Rows are points. The window is the flat piece filled in between its corners: a triangle in 3 columns, a solid with four corners in 4, and so on. A path goes straight from each point to the next, and from the last back to the first. After which points does the path pass through the window?

Window (4 x 4)
[[ 53  21   9 -35]
 [-43 -23 -19  12]
 [-33 -29 -55  45]
 [ 51 -17  25 -16]]
Path:
(1): [ 48 -22  17 -30]
(2): [37  1 28 32]
(3): [-15  -2   3  24]
(4): [ 12 -17 -15 -21]
(5): [ 29 -30 -47 -39]
(6): [ 29 -13 -10  31]
(7): [29 33 50  0]
(8): [ 51 -31 -20 -56]
(9): [-32 -36 -40   4]
(10): [-31  10  -5  23]
(11): [-35  20  10  42]
(12): [  2 -22 -18 -22]
Through the window after points: 1, 3, 11

Window (6 x 6)
[[-13  34   8 -20   0  14]
 [  1  28 -39  31  23  26]
 [  1  51   4  60 -10  38]
 [  3 -14  40  12   1 -49]
 [-44 -20  -1 -14  -6 -28]
 [ -4 -27  18 -43 -39  -9]]
Path:
(1): [  4  46 -19  -2  -5   2]
(2): [-10  53  -1  15 -30 -31]
(3): [-17  10   3  27  -1  19]
(4): [-17  12  32  38   3  43]
(5): [  6  53 -42  33 -15  -8]
(6): [  6  33   2 -15  -9 -12]
(7): [-10   2  28  17   7  13]
(8): [-14   8  30  19  12  49]
Through the window after points: 2, 4

Window (9 x 9)
[[ -5   3   3 -11 -21 -17   7  -8  21]
 [-11  12  -4   1  -7 -25  -6 -11  -9]
 [ 11  -5 -37  25  -9  10   8   9  -3]
 [  2  -9  60  12  29  15   3  35 -23]
 [ -7  -7 -12 -25  10  -6   3   7   3]
 [ 15 -29   2   2  19  -7  28 -18   9]
 [-41  10  10   2 -16  23  43  -6 -32]
 [-25 -14 -18  -9   8 -27  27  14  13]
 [-12 -26  35  15   6  14 -15  20 -22]]
Path:
(1): [-16  -5   0  11  17  13   6   0  10]
(2): [-20   3  17  11  37 -15   3 -19  24]
(3): [ 11 -21   6  -9  -9 -10   6  35  -8]
(4): [ 11 -23   8  -3   1 -10  18  -6  -3]
(5): [-15  -4   3   8  15   4  10  -6  18]
(6): [-21  -4  -2  -6   9   0   3   0   4]
(7): [  6  -8  -9 -18  -3  -2  18  12 -15]
(8): [-12   1  18  -8 -12 -13  11  16 -21]
(9): [-15   0  13   6  12   6   3  10  -5]
(10): [-21   3  35  14  37  13  -8   7   7]
(11): [ 14 -20  26  -6  -4  -1  17  30 -31]
(12): [-16   2   8 -13 -16 -29  14  18 -25]
Through the window after points: 4, 6, 10

Window (11 x 11)
[[ 37 -13 -26  19 -13  13 -12 -12  45  28  -9]
 [-17  50 -38 -36  40  12 -17  60  12  38 -23]
 [-17   7   0  18 -39 -14   4  -7   3  -1  -9]
 [ 22   0 -19  32  23   4 -18   5  21  23 -21]
 [-35   4  -3  -2 -14  15  -4   0  16 -25 -16]
 [-17  -3 -25 -10 -15 -11 -26  -3 -10 -19  -4]
 [-27 -16  14 -19 -12 -16   3  23   6 -27  -5]
 [-14  -2   0  -6 -11  20  14   4  -9 -10   7]
 [-46 -26  -6  -7  -2  -7   2  -9  13  -8  17]
 [-27  -6  27 -12 -14  10 -15 -10   6  -2   8]
 [-13   3   9 -14  -7  -3  14 -42  12 -14   2]]
Path:
(1): [-17  10  -6   5  -5  -3 -12   1  19  -4   1]
(2): [-13  -8 -12  -3 -21  -1  -1  -4   9   5 -24]
(3): [-20 -17  -5 -22  -4  15  -4   9  -2  24 -21]
(4): [ -3  10 -13  35   7  -9  -2  -9  25 -26  21]
(5): [-18  15 -12  -1 -13   1 -11   9  10   0   3]
(6): [-15   8  -5  -4  -4  -8   9   5   5  14 -28]
(7): [-12  -9  -2  -2 -17  18   3  -1  -7   3 -17]
(8): [-21  11  -5  -3   1 -11   9   4  20 -22  41]
Through the window after points: 3, 5, 7

Window (14 x 14)
[[ -8 -13 -29 -14  17 -16 -15   9 -18  -2 -19  -5  -3 -13]
 [-11   4   1   5  -7  18  18  27  -9   2 -19   1  -8  -9]
 [ -1  15  -1 -27 -13  -1  20   8  18   7  -1  -9  -5   9]
 [-16  -1   3   8 -13 -14   1 -12  -2 -12  16   2  31  18]
 [ 23   2 -21   9 -26 -13 -10  22  -4   9   3  26  16  -5]
 [ 19   0 -15 -17 -19 -27  10  -4 -16 -25   9 -27   2   7]
 [ 15  18   0 -17   8 -20  -9  -1 -12 -25  38  -4  23  34]
 [ -4  -4   4  -3   1  17 -29 -22  -3  -6  14 -14 -10  -7]
 [  1   9 -19  15 -14   5  15  27  -5   0  17 -19  29 -33]
 [ 25  -3   5   1  12   4  -7 -34 -10 -12  -3  -5  11   3]
 [  5 -43 -10   1  -3  -7 -25   6 -13  22 -17  -8  -5  20]
 [ -9  27   6  21  17 -25 -12  20 -10 -15   8 -60  -4   2]
 [  4 -35   0   0  -8 -15   2  21  25  -4   2   5  -9 -20]
 [  1   2  36 -14 -25   7  -2  -8 -24  20 -10 -21  13   5]]
Path:
(1): [ 18   4   4  10  -2 -18  27  11 -20  15  17 -13 -11  -4]
(2): [ -6  -7   4  -2   7 -38  -9  15 -18  17  26  -9 -10   2]
(3): [ 14 -11 -13   2 -16  14  -1   0   8 -26 -26 -26   9   3]
(4): [  3  -3   0 -24  -4  -2 -11  15  19 -22 -25 -15   7  -8]
(5): [  0  -6   2   5  -2 -13  -1  -3  -9  -1  12  -3   2   9]
(6): [ -7   3  -4  -1  11 -11  21 -13 -21   1  24 -14  -2  -2]
(7): [  0  -1  -8   2  -3 -11 -32  22   3 -12 -16 -20   8  -2]
(8): [ -5   1 -11 -13 -12  -7 -14  10  -1 -16   1 -12  15   4]
Through the window after points: 2, 6

Window (14 x 14)
[[ 18   5 -17  -8  12  39 -26  13  19  19 -28  10   1  -3]
 [ 25   2   5 -24  -5  10 -16  -7 -10  -5 -11   0 -26   8]
 [-19 -21 -29  25  -2  17 -11  16  -2  11   0  12 -30  22]
 [ 10  -3  16  -3  -2 -13   7   8  23   3  -7  10   6   8]
 [  6  -3  -8 -34  35  -7  13 -23   4 -31   8   8   9  13]
 [  2  25 -15 -33   8  27   6  16  12  -9 -12   8  -1  13]
 [-23  17 -40 -11 -10 -45  21   7  -4  -2 -20 -29   1 -15]
 [-24  -4   7  28  -6  -4   2 -17  -8 -12  -6  -9  15 -23]
 [ -2  -4  -6   9   2   0 -26  -3  -3 -10 -18  31  -7   0]
 [  0 -16   2   5 -26  14   4 -11 -27   5  18  30  -5 -12]
 [ 18  25   8  -5   7 -23  15  -3  -6   9   2   6  -3  26]
 [ 18   7  -4  18   6   5   2  -1   1 -25   2   9  11 -10]
 [ 13 -13  22   7   4  -7 -14  11 -20  -2  -4  14   7   4]
 [ 39  16   8  24  11  22  21  -1 -30 -12 -60  -3 -18 -21]]
Path:
(1): [  3   4  -3  -6  15 -10  -4  -1 -17   4  17  15 -20 -13]
(2): [ -2   9   0   0  17  -1   0  16   6   1  11  18 -19 -10]
(3): [  2 -11 -23  -3 -12  18 -12 -16  -8 -13 -34   4   9  27]
(4): [ -5   1  -7  -1 -10  16   6  -5  -5 -11 -16   2  11   4]
(5): [ -5  11  -1   3  11 -11  -1   4   0  -2   3   3 -10 -18]
(6): [  2   8   1  -3   8   1  -6   2   0  -1   5  11 -11 -10]
(7): [ 13 -17 -17  16 -13  23  -5   2 -13 -11 -37  19  14  20]
(8): [ 13  -4  -9  -5 -20  -6  12   0   0  -9 -13  -6  31  28]
(9): [  7   4  -1  -3  15   3  -5   3  -9  -2  -6  15 -22 -12]
(10): [-10   9  14   4  11  -4  -5   4  11  -1   1  16 -12 -15]
(11): [ 27 -16 -21  -8 -10   3   4 -11 -12 -14 -21   6  18  26]
(12): [ 11   3  -6   4  -1   9  -7  -4  -7  -9 -25  16   0   5]
(13): [ 10   3   3   7  13   8  -6  11  -5   1 -14   8 -14 -15]
(14): [  4   1   6   5  -3   1   6  -2 -16   4   2  20 -14 -15]
(15): [ 12 -17 -12   7 -26  29   1 -11 -24 -10 -11  11  12   7]
(16): [  4  -6  -4   1 -23  10  15  -9   1 -10 -20   6  17  20]
Through the window after points: 2, 4, 6, 10, 12, 14, 16
